Each row of a before or after table is a point. One or more steps were done to the points. Then noise was added and the rows were shuffled. The steps act on columns, c1 being the first. What was done? A step turns or swaps two columns, mirrors them in a line or flattens them onto one, adds a multiple of one to another, or multiplies or shifts one. Angles are multiples of 10 degrees, from the lower column toward the higher: turns from -170 to 170, lines from 10 to 170 but not 90. Use the fewest steps. Two steps may share a column if one is a turn and the other turns, adds or multiplies; they go together, in the order done. Otherwise the lowest column goes first.

Before (12 x 2)
11 -48

8 -85

54 -22

47 29

27 32

70 46

16 -33

-13 8

-28 -54

-2 -8

-29 -64

-1 31
After (12 x 2)
-17 -33

-5 21

-65 -5

51 -29

39 -2

7 -51

-7 2

-35 -33

-65 -49

75 -45

-68 -3

25 24
Steps: turn c1 and c2 by -60 degrees

Before (11 x 6)
21 9 -20 -11 -3 -10

6 -11 -15 17 5 -6

-20 4 -23 -21 35 -16

-37 21 60 -23 -2 -2

32 -2 -15 -38 6 -1

2 32 17 45 10 11

47 -9 -21 -10 -3 20

0 -5 -6 -13 -19 4

6 22 -32 16 5 -34

-10 -41 4 1 22 25

9 37 -14 -23 -41 7
After (11 x 6)
3 -40 -14 42 12 25

43 13 7 5 -17 -23

18 29 47 32 -11 22

-2 12 17 -5 -3 9

-42 20 -30 -1 -27 -38

67 41 -3 -7 -19 -2

15 -20 -4 -6 -13 -16

-80 25 -8 14 61 -5

13 -11 4 22 -32 -87

92 10 9 -14 -23 48

-21 -4 -19 -40 0 62
Steps: multiply c1 by 2; turn c2 and c4 by 80 degrees; turn c3 and c5 by 100 degrees; multiply c6 by 2.5

Before (9 x 11)
44 52 2 -29 3 -9 -1 -27 -24 -5 -28

-11 -24 -12 -27 7 10 -26 13 -13 2 25

20 -27 0 9 81 6 18 -21 -6 -3 20

26 -16 34 -26 -6 9 -13 -30 -7 66 28

-21 19 23 25 -3 -19 -27 -9 -40 2 20

0 -10 -79 16 -9 5 -13 -24 -18 3 26

-18 -19 25 -20 -1 6 -15 -3 2 11 -9

-17 -26 16 19 -13 9 -4 32 -37 35 15

3 -25 11 8 -15 -13 -30 42 4 35 16
After (9 x 11)
32 -25 -12 41 -81 -16 -3 18 -10 -3 21

17 51 -6 -95 1 -42 10 17 -25 -6 -39

10 -13 78 20 -7 4 23 6 -17 4 30

-63 24 -20 -11 8 13 27 -4 -42 3 30

-3 -26 -24 15 5 20 14 -4 1 8 -12

13 -25 13 -1 -5 13 20 -17 -15 0 14

8 -26 -13 54 15 21 -9 -18 -39 32 18

-29 -23 -13 41 18 -6 4 -37 6 39 16

44 -18 -33 -10 11 -19 22 16 -7 68 15
Steps: turn c1 and c6 by -70 degrees; multiply c1 by 2.5; turn c4 and c11 by 20 degrees; add -1.5 times c2 to c4; turn c3 and c5 by 170 degrees; turn c7 and c8 by 150 degrees; multiply c8 by 0.7

Before (9 x 18)
22 -20 -25 -16 -33 29 5 68 -33 17 2 -12 -29 -90 -10 9 14 -6

-67 -50 51 -3 28 54 -69 29 8 -61 57 29 -44 81 14 -4 2 38

-17 -32 -34 -48 -13 -8 15 39 -17 4 3 -32 -16 -14 5 -34 26 14

30 17 14 -28 -49 2 0 62 -8 -13 16 -24 2 -25 32 6 5 -8

6 -11 8 -58 -53 45 28 42 1 14 -7 -21 -8 -28 -20 17 -9 21

-51 -59 24 -3 6 57 -91 -4 18 -69 8 13 -33 94 7 7 -6 -25

28 -8 -23 -39 -47 33 40 42 -32 3 -4 37 -17 -15 27 -15 9 0

15 11 -33 -14 -22 34 7 55 3 15 -4 5 40 -37 -5 12 28 17

6 -38 61 18 -20 11 -83 31 -47 -20 -25 29 24 46 -14 35 -35 38
After (9 x 18)
38 -57 51 -4 28 53 -66 -1 12 95 23 16 -44 78 15 -6 4 39

30 -28 -26 -41 -47 31 39 31 -31 -6 -2 -22 -17 -15 26 -10 11 -1

-13 -51 -23 -18 -34 30 3 51 -34 -12 -20 -6 -28 -91 -12 10 15 -5

19 -51 25 -3 8 58 -90 -34 18 65 63 15 -35 93 4 7 -3 -25

-22 -29 10 -56 -51 45 31 33 2 -18 -6 2 -6 -29 -20 18 -10 22

-26 -17 15 -26 -50 1 -1 63 -6 26 5 -3 5 -26 34 7 8 -10

3 -19 -33 -14 -23 36 6 55 1 -17 -14 -4 42 -35 -4 12 27 15

27 -47 61 21 -21 8 -84 10 -46 -2 36 -9 23 46 -15 36 -35 38

-28 -45 -35 -49 -13 -9 15 18 -16 -2 -7 18 -14 -13 6 -34 25 17
Steps: multiply c1 by 0.4; turn c1 and c12 by -110 degrees; turn c2 and c8 by 30 degrees; multiply c10 by 1.3; turn c10 and c11 by -130 degrees

Before (13 x 32)
-14 -8 -2 -20 -16 -17 46 -40 -42 -1 -6 -7 -15 -11 -10 -9 11 -15 -28 17
 -28 -37 7 -21 14 21 61 -50 11 47 -19 -18

-1 19 19 14 21 5 62 17 -10 -40 -50 6 3 -31 24 11 28 11 3 44 8 -20 -24 -5
 39 1 4 -26 4 17 -30 16

-2 -21 17 16 -28 14 -48 -30 -15 -43 -36 -5 -20 -32 42 19 -14 18 5 15 19
 21 -27 -23 39 15 -1 -27 5 13 -11 31

-44 7 12 -11 -11 -48 20 -25 4 -38 -7 11 28 30 15 -5 -17 -29 -31 -35 -19
 -28 -45 -30 59 6 -21 -8 -18 -24 -37 10

14 -35 9 20 -11 19 10 -62 32 9 -8 -2 47 6 15 -42 -32 1 -5 24 -62 -6 22
 -25 -1 2 -9 -18 18 -21 -29 -28

-31 -20 44 -33 16 -22 43 10 17 -12 -12 10 14 2 -16 14 6 -20 -46 -16 21
 40 4 23 -10 51 24 -35 -28 0 -13 -18

-29 15 -14 -17 35 -8 -11 61 72 1 -18 -22 -62 4 45 34 26 86 -23 16 -36 30
 22 40 34 -16 20 -27 16 24 17 -5

-61 -5 30 15 25 -33 51 -25 26 -10 8 0 -8 1 -45 11 7 -22 11 -51 -19 25
 -46 -27 -6 31 -1 -9 11 22 7 -32

7 -27 42 -55 4 15 -37 -35 -19 -3 -1 -24 -32 -30 -29 15 5 -32 -29 -2 -28
 -25 -15 -8 1 6 25 -31 -26 -10 16 14

-2 -5 -46 -37 43 -1 64 8 17 -15 3 4 26 50 4 17 19 8 6 -30 -6 12 -27 27
 -16 37 -31 -12 4 18 -19 -28

9 2 45 21 0 2 20 20 4 -14 -8 21 29 -37 30 -11 -59 9 30 -22 3 33 -3 -15
 65 -14 -4 19 -18 8 -23 32

8 -4 -9 -54 -3 27 -29 -45 -12 12 -21 -22 -37 -5 48 -8 10 -25 8 32 -10 14
 -1 7 -20 4 18 -7 2 -25 -14 -4

-24 0 -59 -8 -19 -14 -27 -28 -14 -28 37 3 50 -31 -19 48 -12 -17 25 22
 -35 -4 15 -26 1 -5 -33 -9 -5 28 13 25
After (13 x 32)
-27 6 -12 -33 -57 -47 20 -24 6 -39 -5 11 28 11 17 -6 -17 -27 -32 -34 -19
 45 -43 -1 36 6 -22 -49 13 -23 -37 10

-21 20 -13 1 15 6 62 18 -10 -39 -49 5 4 -51 21 11 29 13 1 45 8 -1 -25
 -14 12 17 4 -42 -3 17 -31 17

-6 -36 -8 -17 -48 20 9 -61 32 8 -10 -3 46 9 15 -41 -31 1 -6 24 -63 -14
 22 -26 -8 6 12 -7 13 -21 -28 -29

34 3 -21 -6 -23 0 20 21 4 -16 -10 19 29 -45 30 -13 -60 10 31 -23 3 -11
 -5 -26 52 44 -19 -43 -1 9 -23 33

-36 -9 -14 -26 -48 -16 44 -39 -42 -2 -7 -8 -16 -12 -10 -8 10 -16 -28 18
 -28 15 7 13 -18 -16 32 -32 -54 47 -18 -16

26 -9 -42 -22 -16 -33 50 -24 26 -11 7 -1 -10 -4 -42 11 6 -24 12 -52 -19
 60 -46 -23 -9 5 8 1 6 23 8 -30

-3 0 40 -25 -58 -12 -27 -25 -14 -29 36 1 50 -47 -17 49 -12 -17 25 20 -35
 24 14 -2 -3 -43 -16 -4 26 28 13 24

-23 -28 -31 -28 -8 17 -38 -36 -20 -2 0 -24 -31 -30 -30 13 2 -34 -27 -2
 -29 -7 -13 50 -15 30 -14 -15 -33 -10 16 14

12 -6 1 15 85 0 64 9 16 -13 4 4 27 43 1 17 19 9 6 -28 -6 3 -26 42 -18
 -61 -7 6 31 16 -20 -27

31 15 21 34 92 -7 -11 61 72 2 -18 -23 -61 4 46 34 27 88 -25 16 -37 28 23
 30 10 1 21 -38 -14 24 18 -7

21 -22 -23 -13 -61 15 -47 -29 -15 -43 -36 -8 -19 -52 41 17 -13 18 3 15
 21 3 -25 -22 11 3 5 -41 4 10 -11 32

40 -21 -66 10 50 -21 44 10 17 -14 -13 12 17 -2 -17 15 4 -21 -46 -16 22
 31 5 38 -27 0 -17 -9 -33 -1 -14 -18

13 -5 2 -13 7 28 -27 -47 -13 12 -20 -22 -36 3 47 -9 9 -26 8 30 -10 -9 -1
 53 -16 -10 7 12 -16 -25 -14 -4
Steps: turn c1 and c22 by -90 degrees; turn c3 and c26 by 130 degrees; add 1.5 times c24 to c5; turn c4 and c24 by -70 degrees; add 0.5 times c10 to c14; multiply c28 by 0.7; turn c25 and c28 by -50 degrees; turn c27 and c29 by -70 degrees
